Each row of a before or after table is a point. The points were changed in one or more steps. Then noise was added and the rows were shuffled. The steps act on columns, c1 being the first. Write out the steps. A step turns or swaps two columns, mirrors them in a line or flattens them onto one, adds a multiple of one to another, or multiplies or shifts one. Angles are multiples of 10 degrees, from the lower column toward the higher: turns from -170 to 170, lines from 10 to 170 but not 90. Use the fewest steps. Two steps may share a column if one is a turn and the other turns, adds or multiplies; they go together, in the order done. Otherwise the lowest column goes first.

Before, 11 rows:
0:  10 -52  -3
1:  21   5   3
2: -14  11 -11
3:  54  52  20
4:  45 -38  27
5:  44  10 -39
6: -34 -56  21
7:  -9   0 -41
8:  -2  55 -26
9:  14  14  43
10:   7 -52 -12
After:
0:  10 -21  35
1:   8 -28  34
2: -11 -39 -10
3:  43 -33 -18
4: -33   1  42
5: -14  -7  -9
6:  16  46   1
7:  23   3  -2
8:  47  12  35
9:  -3  -7 -42
10:  55  34 -30
Steps: turn c2 and c3 by -70 degrees; multiply c3 by 0.7

Before (13 x 9):
0: -18   1 -11   2 -40 -21   5  -8 -13
1: -25  17 -21 -27  27  24   0   7 -14
2: -16  12 -44 -13  14 -13 -15   8  10
3:  11   8 -12 -19 -34 -29  25  11  -4
4:   0  23   1  12 -37 -29   3  -7 -16
5: -23  23 -12 -13   8  -7 -34   1  15
6:  -4  -8   6  11 -18  18  -2  -5  -2
7:   4 -20  14  25   7  -4 -23 -29 -19
8:  -9   9   9  27 -27 -39  25  -5   2
9:  18   9  -9  24 -19  17  12 -17 -15
10: -19  16 -18  -3  12 -16 -33  34  -7
11:  -9   6 -16 -18   7  11  -5  17  10
12:  -1  -7  -7  34 -40 -12  18  -9 -15
After (13 x 9):
0: -26  38 -14  26  11  25   0   8 -15
1:  -5 -15  12 -11  -8  17  -1  -4  -2
2:  18 -50  -4   1  -7  17  11 -17 -15
3: -10  30 -13  12   3  10  -5  18  10
4: -10 -56  -3  -1 -11 -41  25  -5   1
5:  -1 -59 -12 -17 -16 -12  18  -8 -16
6: -19  -3 -18   0 -16 -22   4  -8 -13
7:   5 -35  12 -27   2  -3 -22 -30 -18
8: -17  16 -48  14   5 -13 -16   8  11
9:  12  29 -21  13 -13 -29  25  11  -4
10: -20  -5 -24  16   3 -16 -34  34  -6
11: -23   9 -15  26   3  -8 -34   0  15
12:   1 -39  -7  17 -15 -29   3  -7 -18
Steps: turn c2 and c4 by 110 degrees; multiply c2 by 2; add 0.3 times c6 to c3; multiply c5 by 0.4
